Each row is a point. Each copy is the shape, with its points in the same order, turned, moved and blurred by noise. Say if it was mirrored as well.

Shape:
[[ 0.17  0.13  0.26]
 [-0.37 -0.25  0.56]
 [-0.14 -0.41  0.41]
 [ 0.07  0.48 -0.20]
 [ 0.47  0.11 -0.33]
 [ 0.47  0.21 -0.12]
 [ 0.42  0.11 -0.09]
 [-0.42  0.11  0.05]]
Copy 1 (8 x 3):
[[ 0.32 -0.04 -0.06]
 [ 0.07  0.02  0.64]
 [-0.02 -0.24  0.44]
 [ 0.12  0.33 -0.46]
 [ 0.07 -0.22 -0.56]
 [ 0.24 -0.17 -0.52]
 [ 0.22 -0.19 -0.39]
 [-0.15  0.36  0.13]]
Copy 1 is: only turned
Copy 2, 8 rows:
[[-0.22  0.18  0.28]
 [-0.33 -0.48  0.45]
 [ 0.01 -0.44  0.37]
 [-0.36  0.45 -0.17]
 [ 0.13  0.51 -0.17]
 [ 0.05  0.56  0.02]
 [ 0.09  0.43  0.04]
 [-0.52 -0.22 -0.05]]
Copy 2 is: only turned
Copy 3 (8 x 3):
[[ 0.15  0.22  0.12]
 [-0.04  0.45 -0.53]
 [ 0.17  0.22 -0.52]
 [-0.24 -0.05  0.45]
 [ 0.21 -0.38  0.38]
 [ 0.23 -0.16  0.43]
 [ 0.23 -0.15  0.32]
 [-0.42  0.14 -0.14]]
Copy 3 is: mirrored

Shape, 8 rows:
[[-0.04 -0.13 -0.03  0.62]
 [ 0.04 -0.10  0.06  0.19]
 [-0.30 -0.45  0.00 -0.25]
 [ 0.45  0.14  0.33 -0.27]
 [-0.43  0.21 -0.18 -0.29]
 [ 0.10  0.04  0.47 -0.19]
 [ 0.10  0.41  0.22  0.75]
 [ 0.07 -0.07 -0.31 -0.18]]
Copy 1 (8 x 4):
[[ 0.45  0.38  0.03 -0.04]
 [ 0.14  0.10 -0.02 -0.04]
 [-0.46  0.34 -0.24  0.00]
 [-0.15 -0.55 -0.05 -0.18]
 [-0.45  0.18  0.34  0.31]
 [-0.23 -0.24  0.06 -0.36]
 [ 0.64  0.05  0.51 -0.20]
 [-0.18  0.00 -0.14  0.37]]
Copy 1 is: mirrored
Copy 2, 8 rows:
[[ 0.50 -0.08  0.25  0.02]
 [ 0.11 -0.16  0.20  0.22]
 [-0.36 -0.41 -0.03 -0.18]
 [-0.34 -0.23  0.28  0.75]
 [-0.42  0.32 -0.06 -0.07]
 [-0.39 -0.21  0.46  0.41]
 [ 0.53  0.26  0.61  0.38]
 [-0.13 -0.10 -0.26  0.26]]
Copy 2 is: mirrored
Copy 3, 8 rows:
[[ 0.21 -0.13 -0.37  0.19]
 [ 0.14 -0.07 -0.02  0.09]
 [-0.14 -0.22  0.48  0.40]
 [ 0.28  0.26  0.48 -0.43]
 [-0.63  0.11  0.16 -0.04]
 [ 0.10 -0.13  0.40 -0.33]
 [ 0.24 -0.07 -0.62 -0.41]
 [-0.08  0.29  0.20  0.24]]
Copy 3 is: mirrored
Copy 4 (8 x 4):
[[ 0.19 -0.23  0.02  0.50]
 [ 0.05  0.16 -0.03  0.25]
 [-0.58  0.18  0.10  0.42]
 [ 0.09  0.74 -0.01 -0.05]
 [-0.68 -0.03 -0.42 -0.09]
 [-0.14  0.68 -0.14  0.18]
 [ 0.66  0.05 -0.39  0.32]
 [-0.29  0.01  0.18 -0.11]]
Copy 4 is: only turned

Shape:
[[ 0.06 -0.73  0.14 -0.10 -0.13  0.12]
 [-0.20  0.17 -0.10 -0.23 -0.05  0.21]
 [-0.16  0.11  0.25  0.73  0.31 -0.07]
 [ 0.01  0.16  0.39 -0.28 -0.08  0.18]
 [-0.20  0.19  0.20  0.03 -0.15 -0.12]
 [-0.11 -0.03 -0.09 -0.39  0.82  0.15]
 [-0.11  0.19 -0.16  0.25  0.20  0.16]
 [ 0.31  0.28  0.01  1.10 -0.08  0.16]
 [ 0.20 -0.08 -0.13 -0.22 -0.13 -0.45]]
Copy 1:
[[ 0.34 -0.19  0.35  0.40  0.53 -0.15]
 [ 0.05 -0.39 -0.03 -0.02 -0.15  0.12]
 [-0.80 -0.05 -0.17  0.12  0.48  0.09]
 [ 0.02 -0.03  0.23  0.34 -0.23  0.26]
 [-0.18 -0.11 -0.17  0.29 -0.09  0.03]
 [ 0.20  0.01  0.02 -0.51  0.33  0.64]
 [-0.35 -0.31 -0.01 -0.19  0.12  0.08]
 [-1.16 -0.26  0.22  0.04  0.24 -0.44]
 [ 0.23  0.21 -0.10  0.05  0.00 -0.33]]
Copy 1 is: mirrored
Copy 2, 9 rows:
[[-0.06 -0.08 -0.07  0.17  0.51  0.45]
 [ 0.19  0.21 -0.24 -0.22 -0.10 -0.04]
 [-0.57  0.04  0.19  0.39 -0.34 -0.37]
 [ 0.40  0.40  0.11  0.10 -0.05  0.06]
 [ 0.19  0.09  0.13  0.04 -0.03 -0.34]
 [-0.11  0.69 -0.79  0.30 -0.08 -0.04]
 [-0.22  0.08 -0.21 -0.01 -0.36 -0.13]
 [-0.52 -0.51  0.38  0.19 -0.82 -0.06]
 [ 0.40 -0.30 -0.34  0.30  0.17 -0.18]]
Copy 2 is: only turned

Shape, 15 rows:
[[ 0.11  0.24 -0.15  0.24  0.37 -0.11  0.18 -0.48 -0.68]
 [-0.12 -0.04  0.19  0.58  0.33 -0.39  0.12  0.43 -0.29]
 [-0.22 -0.39  0.04  0.12 -0.03 -0.07 -0.10 -0.17  0.41]
 [-0.25 -0.31  0.17 -0.46  0.07  0.11  0.29 -0.25  0.05]
 [-0.01 -0.37 -0.28  0.08  0.02 -0.06  0.03  0.29 -0.23]
 [-0.22  0.19 -0.27  0.60  0.42 -0.50  0.26  0.48 -0.30]
 [-0.38 -0.39  0.16  0.10 -0.38 -0.36 -0.40  0.29  0.05]
 [-0.19  0.21 -0.12  0.18  0.20  0.36  0.12 -0.04 -0.35]
 [ 0.24  0.40 -0.34  0.19  0.26 -0.02 -0.02 -0.45 -0.35]
 [ 0.09 -0.19  0.43 -0.22 -0.18  0.23 -0.07  0.01  0.32]
 [ 0.08  0.10 -0.38  0.68  0.19 -0.64  0.42  0.46 -0.41]
 [-0.46  0.31 -0.04 -0.43 -0.11 -0.01  0.11 -0.15  0.20]
 [-0.51 -0.06 -0.12 -0.21 -0.03  0.24 -0.13 -0.31  0.44]
 [-0.17  0.06  0.14  0.06 -0.24  0.39  0.37 -0.61 -0.17]
 [ 0.21  0.25 -0.34  0.10 -0.16  0.19 -0.04 -0.52 -0.01]]
Copy 1:
[[ 0.24 -0.10  0.02 -0.41  0.05  0.44 -0.80 -0.02 -0.34]
 [-0.16 -0.68 -0.06 -0.22 -0.11 -0.16 -0.17 -0.17 -0.56]
 [ 0.00 -0.16  0.20  0.56  0.02  0.24  0.13 -0.05 -0.05]
 [ 0.08  0.35  0.14  0.15 -0.08  0.32  0.14 -0.41 -0.01]
 [-0.12 -0.20 -0.20  0.15  0.10 -0.18 -0.38 -0.52 -0.21]
 [-0.08 -0.47 -0.42 -0.15 -0.11 -0.35 -0.42 -0.02 -0.84]
 [ 0.06 -0.54  0.22  0.50 -0.31 -0.36  0.06 -0.40  0.05]
 [ 0.07 -0.21 -0.48 -0.14 -0.13  0.40 -0.33 -0.14 -0.07]
 [ 0.27 -0.16 -0.15 -0.24  0.22  0.43 -0.75  0.24 -0.05]
 [ 0.04 -0.08  0.15  0.10  0.19  0.15  0.41 -0.19  0.40]
 [ 0.16 -0.50 -0.36 -0.18  0.28 -0.42 -0.54 -0.15 -0.85]
 [ 0.39  0.40 -0.12  0.16 -0.27  0.06  0.05  0.09  0.14]
 [ 0.17  0.19  0.02  0.60 -0.29  0.36  0.08  0.09  0.22]
 [ 0.55 -0.02 -0.12  0.00 -0.03  0.72 -0.13 -0.33  0.03]
 [ 0.48 -0.10 -0.12  0.13  0.24  0.39 -0.46  0.23  0.25]]
Copy 1 is: only turned
Copy 2 (15 x 9):
[[-0.44  0.21  0.50 -0.46  0.12 -0.02 -0.13 -0.17 -0.06]
 [ 0.30  0.41  0.76  0.01 -0.02 -0.55 -0.31  0.07  0.12]
 [-0.07  0.13 -0.14  0.59 -0.01 -0.41 -0.16 -0.03 -0.21]
 [-0.43  0.04 -0.07  0.39 -0.14 -0.04 -0.03  0.55 -0.18]
 [ 0.09  0.67  0.36  0.32 -0.20 -0.04 -0.10  0.06 -0.18]
 [ 0.31  0.65  0.78 -0.11  0.03 -0.54  0.15  0.02  0.27]
 [ 0.21  0.64 -0.19  0.44 -0.23 -0.63 -0.48  0.23 -0.30]
 [-0.30  0.42  0.29  0.02  0.28  0.09 -0.23  0.08  0.27]
 [-0.30  0.27  0.13 -0.42  0.07  0.14 -0.07 -0.36  0.04]
 [ 0.11 -0.09 -0.28  0.53 -0.08  0.00 -0.53  0.35 -0.11]
 [ 0.52  0.60  0.85 -0.27  0.06 -0.45  0.25 -0.05 -0.11]
 [-0.27  0.31 -0.45  0.11 -0.02 -0.20  0.06  0.48  0.23]
 [-0.45  0.25 -0.51  0.59  0.02 -0.18 -0.05  0.12  0.18]
 [-0.48 -0.02 -0.05  0.09  0.58  0.06 -0.24  0.21 -0.17]
 [-0.20  0.20 -0.28 -0.08  0.25  0.17 -0.11 -0.30 -0.11]]
Copy 2 is: mirrored
Copy 3:
[[ 0.32 -0.12 -0.47 -0.16 -0.28 -0.35 -0.41 -0.57 -0.35]
 [-0.02 -0.31 -0.24  0.44  0.25 -0.21 -0.76 -0.47  0.28]
 [-0.11 -0.03 -0.51  0.13 -0.01  0.51 -0.16  0.07  0.37]
 [ 0.29 -0.31 -0.10 -0.10  0.00  0.53  0.15 -0.07  0.05]
 [ 0.19 -0.28 -0.31  0.38 -0.14 -0.11 -0.04 -0.27  0.49]
 [ 0.22 -0.13 -0.47  0.36  0.51 -0.48 -0.66 -0.63  0.39]
 [-0.46 -0.33 -0.15  0.08  0.01  0.09 -0.21  0.07  0.81]
 [ 0.34 -0.18 -0.34  0.14  0.06 -0.33 -0.20  0.02 -0.21]
 [ 0.33  0.27 -0.51 -0.13 -0.28 -0.36 -0.28 -0.36 -0.20]
 [-0.15  0.03  0.12  0.25 -0.12  0.50 -0.03  0.16  0.10]
 [ 0.08 -0.10 -0.54  0.50  0.34 -0.56 -0.47 -0.98  0.39]
 [ 0.15  0.09 -0.06 -0.37  0.36  0.14  0.16  0.08  0.16]
 [ 0.16  0.05 -0.42 -0.23  0.15  0.39  0.08  0.43  0.21]
 [-0.06 -0.20 -0.44 -0.13 -0.02  0.12  0.20 -0.04 -0.58]
 [ 0.05  0.36 -0.56 -0.09 -0.27 -0.14  0.12 -0.08 -0.17]]
Copy 3 is: only turned

Shape, 17 rows:
[[ 0.35 -0.33 -0.08  0.42  0.21  0.09  0.50 -0.31 -0.03 -0.23  0.55]
 [-0.20 -0.36  0.11  0.15  0.19 -0.16 -0.18  0.12 -0.07 -0.63 -0.29]
 [-0.11 -0.28 -0.01  0.22  0.40 -0.02 -0.09  0.18 -0.01  0.11 -0.42]
 [ 0.21  0.03  0.01 -0.03 -0.66 -0.39 -0.05  0.44  0.20  0.59 -0.22]
 [ 0.06  0.27  0.18 -0.18 -0.57 -0.26 -0.44 -0.11  0.37  0.53 -0.21]
 [-0.29 -0.38 -0.56  0.19  0.38 -0.42 -0.31  0.02 -0.13 -0.29 -0.43]
 [-0.18  0.16 -0.34  0.29  0.55 -0.26  0.02  0.10 -0.38 -0.20 -0.27]
 [-0.10  0.14  0.21  0.35 -0.57 -0.28 -0.04  0.41  0.27  0.56  0.05]
 [-0.51  0.19  0.27 -0.06 -0.43 -0.38 -0.02  0.05  0.37  0.59  0.03]
 [-0.03 -0.11  0.04  0.42  0.17 -0.44 -0.11 -0.21 -0.23 -0.20 -0.13]
 [-0.02 -0.04  0.14  0.09  0.46 -0.13 -0.49  0.15 -0.12 -0.25 -0.07]
 [ 0.22 -0.09 -0.02 -0.11  0.02 -0.04  0.45  0.02 -0.02 -0.23  0.86]
 [ 0.11  0.29 -0.20  0.35  0.07  0.07  0.57 -0.14  0.20 -0.58  0.68]
 [-0.16 -0.07 -0.17  0.09  0.57 -0.38  0.24 -0.05  0.00 -0.20 -0.17]
 [-0.33 -0.37 -0.36  0.32  0.45  0.07 -0.38  0.04 -0.36 -0.25 -0.03]
 [-0.16 -0.14  0.01  0.16  0.24 -0.33  0.01  0.02 -0.45 -0.21  0.12]
 [ 0.20 -0.17 -0.06  0.36  0.31 -0.36  0.05  0.08  0.25 -0.23  0.65]]
Copy 1:
[[ 0.05 -0.39 -0.16  0.00  0.54  0.35  0.08  0.11 -0.76  0.15  0.11]
 [ 0.37 -0.51  0.19  0.08  0.03 -0.01 -0.44 -0.53 -0.05 -0.19 -0.14]
 [ 0.27 -0.36 -0.14 -0.41  0.01  0.16 -0.38 -0.04  0.19  0.08 -0.07]
 [ 0.02  0.59 -0.14 -0.53 -0.35 -0.12  0.34 -0.33  0.14 -0.08  0.23]
 [ 0.03  0.65 -0.05 -0.18 -0.16  0.03  0.25  0.02  0.52 -0.42  0.55]
 [ 0.33 -0.72 -0.47 -0.26 -0.08 -0.09 -0.56 -0.45  0.17 -0.24  0.27]
 [ 0.44 -0.89 -0.22 -0.22 -0.28  0.10 -0.11 -0.01  0.03 -0.07  0.09]
 [ 0.08  0.48  0.24 -0.75 -0.26  0.00  0.36 -0.17  0.00 -0.27  0.39]
 [ 0.07  0.20  0.41 -0.55  0.10 -0.18  0.41 -0.03  0.49 -0.28  0.54]
 [ 0.40 -0.50 -0.13 -0.10  0.09  0.40 -0.01 -0.25 -0.06 -0.39  0.13]
 [ 0.22 -0.40  0.02  0.01 -0.15  0.03 -0.44  0.10  0.04 -0.52 -0.16]
 [-0.29 -0.33  0.11  0.11  0.27 -0.15  0.47  0.20 -0.70  0.00  0.16]
 [ 0.33 -0.47  0.18  0.16  0.22 -0.18  0.34  0.23 -0.94  0.13  0.42]
 [ 0.42 -0.72 -0.20 -0.15  0.23 -0.10 -0.06  0.03  0.05  0.02 -0.04]
 [-0.04 -0.77 -0.05 -0.20 -0.06  0.15 -0.64 -0.15 -0.07 -0.17  0.14]
 [ 0.02 -0.69  0.02 -0.12  0.00  0.18  0.08 -0.18 -0.09 -0.25 -0.10]
 [ 0.17 -0.37 -0.06 -0.19  0.36 -0.19  0.02  0.14 -0.68 -0.42  0.11]]
Copy 1 is: mirrored
Copy 2, 17 rows:
[[ 0.11  0.33 -0.59  0.14 -0.37 -0.39  0.36  0.40  0.18  0.11 -0.06]
 [ 0.00  0.15  0.45 -0.07 -0.10  0.05  0.20  0.14 -0.09  0.36 -0.68]
 [-0.03 -0.03  0.45  0.10 -0.03  0.20  0.29  0.28  0.25 -0.10 -0.22]
 [-0.52 -0.33  0.13 -0.07  0.05 -0.26 -0.38 -0.34  0.40 -0.45 -0.05]
 [-0.52 -0.22  0.03 -0.10  0.08  0.27 -0.24 -0.62 -0.09 -0.32  0.36]
 [ 0.51  0.07  0.58  0.23  0.08  0.27  0.13 -0.07  0.18  0.10 -0.53]
 [ 0.41  0.11  0.34  0.22  0.05  0.31 -0.10  0.60  0.01 -0.18 -0.40]
 [-0.69 -0.29 -0.16  0.06  0.23  0.07 -0.16 -0.08  0.38 -0.64 -0.13]
 [-0.77  0.17  0.02  0.18  0.40  0.30 -0.10 -0.37  0.29 -0.45  0.11]
 [ 0.14  0.07  0.01  0.18 -0.43  0.38 -0.08  0.17  0.12  0.02 -0.40]
 [ 0.06  0.04  0.18 -0.44  0.01  0.41  0.13  0.38  0.00  0.08 -0.30]
 [-0.04  0.70 -0.63 -0.10 -0.06 -0.41 -0.11  0.28  0.15  0.07 -0.07]
 [ 0.16  0.56 -0.66  0.23  0.10 -0.39  0.11  0.53 -0.32 -0.20 -0.21]
 [ 0.32  0.55  0.26  0.11 -0.01  0.16  0.11  0.30  0.09 -0.20 -0.27]
 [ 0.38 -0.03  0.14  0.08  0.18  0.40  0.32  0.38  0.35  0.54 -0.43]
 [ 0.08  0.27  0.02  0.05 -0.10  0.23 -0.12  0.32  0.25  0.11 -0.45]
 [ 0.29  0.36 -0.58 -0.28 -0.11 -0.13  0.32  0.11  0.34 -0.29 -0.36]]
Copy 2 is: mirrored
Copy 3, 17 rows:
[[ 0.47 -0.11  0.21 -0.78 -0.22 -0.14 -0.10  0.47 -0.34 -0.36  0.15]
 [ 0.12 -0.11  0.09  0.02 -0.06  0.14  0.37 -0.27 -0.03 -0.29  0.69]
 [ 0.02  0.28  0.42 -0.02  0.04  0.40  0.10 -0.37 -0.25 -0.26  0.40]
 [ 0.02  0.06  0.26  0.61 -0.16  0.28 -0.35 -0.16  0.17 -0.83 -0.52]
 [ 0.07 -0.07  0.27  0.65  0.36  0.17 -0.28 -0.14  0.40 -0.21 -0.46]
 [-0.16  0.25 -0.10 -0.02  0.28  0.67  0.48 -0.11 -0.13 -0.52  0.64]
 [-0.17  0.37  0.03 -0.25 -0.10  0.53  0.59  0.01 -0.29 -0.15  0.26]
 [ 0.29 -0.07  0.62  0.51 -0.33  0.38 -0.13 -0.01  0.25 -0.53 -0.46]
 [ 0.12  0.19  0.63  0.41 -0.14  0.29 -0.22  0.03  0.71 -0.27 -0.30]
 [-0.01 -0.21  0.11 -0.27 -0.03  0.48  0.28 -0.04  0.06 -0.15  0.15]
 [-0.09 -0.01  0.25  0.15  0.06  0.25  0.26 -0.07 -0.26  0.11  0.50]
 [ 0.23  0.06  0.20 -0.27 -0.44 -0.42 -0.10  0.71  0.00 -0.26  0.19]
 [ 0.43  0.03  0.30 -0.49 -0.31 -0.45  0.63  0.67 -0.08 -0.38 -0.04]
 [-0.32  0.36  0.22 -0.45  0.02  0.18  0.36 -0.04 -0.04 -0.33  0.27]
 [ 0.20  0.27  0.08 -0.09  0.11  0.58  0.31  0.13 -0.20 -0.12  0.76]
 [-0.01  0.03 -0.03 -0.23 -0.38  0.30  0.18  0.18 -0.05 -0.08  0.41]
 [-0.01 -0.26  0.66 -0.25 -0.10 -0.05  0.14  0.65 -0.19 -0.40  0.34]]
Copy 3 is: only turned
